Each row is a point. Each copy is the shape, with its points in the same order, stretched, turned, moved and blurred by noise. Some copies are also mirrored. Which?

Shape, 9 rows:
[[  7 -20  63]
 [-32  19 -11]
 [ -9  24 -15]
 [-29  29  10]
 [ 53   4 -13]
 [ 30  -2 -42]
 [ 10 -62  35]
 [ 24 -30 -22]
 [ 11 -12  14]]
Copy 1:
[[ 26 -56  15]
 [-38  20  30]
 [-14  16  39]
 [-35   1  47]
 [ 49  14  49]
 [ 22  37  29]
 [ 40 -40 -30]
 [ 34  14   0]
 [ 22 -10  15]]
Copy 1 is: only turned
Copy 2 (9 x 3):
[[ 46   7  43]
 [  0 -20 -20]
 [ -7   0 -20]
 [ 20  -9 -20]
 [-21  39  13]
 [-45  14   2]
 [  8 -12  69]
 [-34   1  30]
 [  5   6  23]]
Copy 2 is: mirrored
Copy 3:
[[ 66 -38  31]
 [-28  30  11]
 [-16  35   1]
 [-11  40  37]
 [ 31  16 -43]
 [ -9  18 -55]
 [ 43 -81 -13]
 [ 11 -23 -57]
 [ 29 -11  -9]]
Copy 3 is: only turned
Copy 4 (9 x 3):
[[  8 -41  57]
 [ -4  38   9]
 [-27  22  18]
 [ -3  32  39]
 [-69 -40  28]
 [-59 -12 -12]
 [ 14 -56  -1]
 [-35 -30 -19]
 [-17 -23  22]]
Copy 4 is: mirrored

Shape, 10 rows:
[[-66  -1  31  -2 -38 -41]
 [-60 -35  19 -20 -13 -20]
 [ 15  19  43  11  -8   3]
 [ -4 -50 -30  -8 -27 -18]
 [ 25  25  45  18  12 -13]
 [ 21  15  12  31  39 -32]
 [ 16  20   3   3  41  10]
 [-78 -22   5  22 -34 -19]
 [ 22  31  -3  11   5  -2]
 [-13  -3 -11 -44 -34 -26]]
Copy 1, 10 rows:
[[ 24 -15  21  21 -52 -69]
 [-12 -31  29 -14 -29 -57]
 [ 26 -29  17  40   5  14]
 [ -2 -29 -39 -38 -21 -18]
 [ 14 -25   3  63  23  10]
 [-19   0 -26  60  33  -2]
 [-16   3   7  19  41   9]
 [ -6  -3  12  -6 -73 -44]
 [ 21   6 -15  26  20   9]
 [ 42 -21  -4 -20  -2 -54]]
Copy 1 is: only turned
Copy 2:
[[-37   1  94 -38 -22   1]
 [-33 -10  86 -40  21  21]
 [-12 -26 -11  19 -32 -17]
 [  7 -26  16 -64  24 -10]
 [-28 -22 -20  19 -31 -31]
 [-31  13 -17  -2   5 -41]
 [-20  22 -45   6   2   5]
 [ -2  25  94 -34   9   8]
 [ -4  13 -40  -5 -32 -15]
 [-22 -11  17 -69 -24   9]]
Copy 2 is: mirrored
Copy 3, 10 rows:
[[ -5 -56  84  25  15  44]
 [-13 -83  48 -11  11  17]
 [ 28  19   3   6  35  37]
 [  1 -49  14   5   0 -55]
 [  6  42   4   7  49  39]
 [-41  55  14  -5  41  13]
 [-23  33 -25 -20   5  15]
 [ -6 -59  91  -9 -16  17]
 [ -6  39  -9  15   3  10]
 [ -3 -55   1  46   2 -10]]
Copy 3 is: mirrored
